Every row gives one point. Before rounding, the points of a table are all equally far from one centre. They may lie mostly on one side of it. Where is the centre, to within rounding?
(in the rows, 128 means zero)

Points (6 x 3)
[[124 127  79]
 [140 121  80]
 [130 142  76]
 [143 109  88]
 [140 134  77]
 [135 134  76]]
Centre: [134 139 123]

Points (10 x 6)
[[133  76 145 133  90 127]
 [140  84 147 143  77 156]
 [155  97 116 119  78 141]
 [135  89 168 131  80 160]
 [141 125 113 153  99 132]
 [144  85 154 142  80 139]
 [165  71 149 140 106 130]
 [154  91 142 163  88 159]
 [142 117 148 123  77 124]
 [122 119 151 147  80 153]]
Centre: [145 107 142 125 119 153]

Points (14 x 9)
[[176 143 124  88 115 131  92 113  80]
 [172 124  78  96 102 147 110 102  99]
 [156 155  91  91  96 129 104 123  90]
 [128 141  69 107 103 157 113 130 117]
 [164 138 123  94  86 140  95 109 118]
 [145 129 156  94 115 127 117 127  87]
 [125 142  99  89 106 126 129 133  85]
 [173 132 100  81 107 107 102 142 109]
 [167 157 101  86 113 130  82 130  89]
 [153 134 118  79 117 125 112 139  69]
 [150 120  80  94  94 112  91 125  85]
 [157 129  83  99  89 140 116 109  86]
 [121 153  93 113 103 139  85 108  89]
 [152 121 104  77  95 135  72 136 114]]
Centre: [148 119 109 121 128 138 101 132 106]

Points (18 x 12)
[[129 122 139 160 119 133 140 102 122 162  49 167]
 [143 109 125 135 144 135 148 124 123 169  52 170]
 [146 102  94 167 108 134 134 129 122 165  58 130]
 [101 128 158 136 120 107 141 118 135 172  67 173]
 [165 118 157 151 130 111 116 117 102 175  94 145]
 [127 128 135 146 149 114 131 100 104 192 101 164]
 [110 140 135 133 143 123 123 106 119 173  74 152]
 [140 110 139 147 116 136 146 132 117 190  69 176]
 [125 125 140 163 131  94 123 105 115 199  87 148]
 [145 148 144 163 123 113 124 105 139 183  80 140]
 [130 139 126 155 145 131 109 131 106 154  86 146]
 [142 119 143 122 140  84 146  95 124 190  90 155]
 [155 123 139 163 105 108 115 112 112 171  94 179]
 [113 137 125 142 130  94 137 122 111 189  93 160]
 [147 129 132 121 140 115 147  86 126 179  87 171]
 [131 108 159 180 132 160 146 101 121 169  71 156]
 [136 124 132 140 147 159 127 138 133 183  85 164]
 [152 105 124 147 129 115  96  99 138 168  80 186]]
Centre: [126  90 131 151 125 119 143 116 146 150 109 143]
